Each row of a before or after table is a point. The points were changed in one or more steps. Then noise was added and the rows were shuffled. The steps act on how far a point lies along the listed directions, d1 being the first. What was done? A step turns or swaps two directions, mirrors them in a line or flattens them onto one, adds a multiple of one to another, or multiplies one. Angles are multiples of 10 degrees, from the lower direction toward the higher: turns from -170 to 170, lines from 10 to 170 but not 90. Use the fewest steps. Two steps may share a direction if one is a turn and the other turns, adds or multiplies; they go together, in the order done. Otherwise the lowest direction goes first.

Directions:
(1): [ 5.1 -0.8]
(2): [-0.8 -5.1]
Before, 10 rows:
[[-3.9  2.0]
 [ 2.8  6.1]
 [-4.0  2.4]
 [-2.7  3.8]
 [-0.1  7.5]
 [ 0.4 -3.9]
 [ 1.5  3.7]
 [ 2.2  3.4]
 [ 4.1 -0.5]
 [-5.2 -3.7]]
After:
[[ 5.9 -0.4]
 [ 0.4  4.2]
 [ 0.8  4.8]
 [ 1.4 -3.6]
 [-4.8  4.2]
 [-3.6 -2.0]
 [ 2.5  3.7]
 [ 4.0 -1.1]
 [ 6.6  2.6]
 [ 3.3  0.1]]
Steps: turn d1 and d2 by 70 degrees

Directions:
(1): [ 4.6  3.4 -2.7]
(2): [ 3.4 -5.3 -1.0]
Before, 11 rows:
[[ 5.1  1.8 -3.6]
 [ 3.8  7.5 -3.4]
 [-0.8 -4.4  2.4]
 [ 4.1  3.2 -3.6]
 [ 5.0  3.1 -4.8]
 [ 4.1 -2.0 -2.8]
 [ 1.8 -1.6 -1.7]
 [-4.5  4.1  3.4]
 [-5.3  0.4  1.0]
 [-4.3  2.0  0.2]
 [-6.9  2.6  2.2]]
After (11 x 3):
[[ 4.5 -0.2 -3.2]
 [-5.3  1.4  0.4]
 [ 0.1  4.9  0.3]
 [-4.8 -0.5  0.8]
 [ 2.7 -5.0 -2.2]
 [-7.5  0.5  2.5]
 [-5.2 -1.2  4.4]
 [ 2.1  0.5 -2.6]
 [ 3.9 -4.3 -1.8]
 [ 3.9 -6.2 -3.1]
 [ 1.3 -8.7  0.4]]
Steps: swap d1 and d2

Directions:
(1): [-2.5 -3.7  2.1 -5.5]
(2): [-3.1  4.9  4.6 -0.2]
(3): [-2.4 -4.0  2.8  4.9]
(4): [-5.7  0.7 -4.6  0.3]
Before (13 x 4):
[[-1.1 -1.8 -2.0 -1.4]
 [ 1.8  2.6 -3.7 -1.4]
 [-0.4 -0.9 -0.6  0.0]
 [ 4.1 -2.9  3.1 -1.8]
 [-2.5  3.9  2.4 -3.6]
 [-0.4 -2.1  0.5 -0.9]
 [-2.5 -0.9 -0.2 -1.2]
 [-3.7  2.8  2.1  0.2]
 [-1.6  6.2  0.7 -1.5]
 [-0.2 -0.6  0.5  0.4]
 [-2.4 -1.3 -0.6 -0.7]
 [ 0.9 -0.9 -1.1  2.4]
 [-2.2  0.5  1.4 -1.2]]
After (13 x 4):
[[-3.1 10.7 11.6  2.7]
 [-6.3  6.7 13.4 -4.1]
 [ 0.5 -7.0 -1.3 -1.9]
 [-0.7  0.0 -0.6 -0.2]
 [-7.2  8.1  9.3  0.2]
 [ 6.4 -1.3 -0.8  4.2]
 [-2.6 -3.6  1.3 -2.0]
 [ 2.1 -3.0 -3.6 -7.7]
 [ 0.2 -2.2 -1.2 -0.4]
 [-1.1 -4.2 -0.8 -3.7]
 [ 2.5 -0.7 -5.5  3.9]
 [-4.3  1.7  5.3 -2.9]
 [-3.4 -2.9  2.6 -2.7]]
Steps: multiply d1 by 2.5; multiply d2 by 3; swap d3 and d4
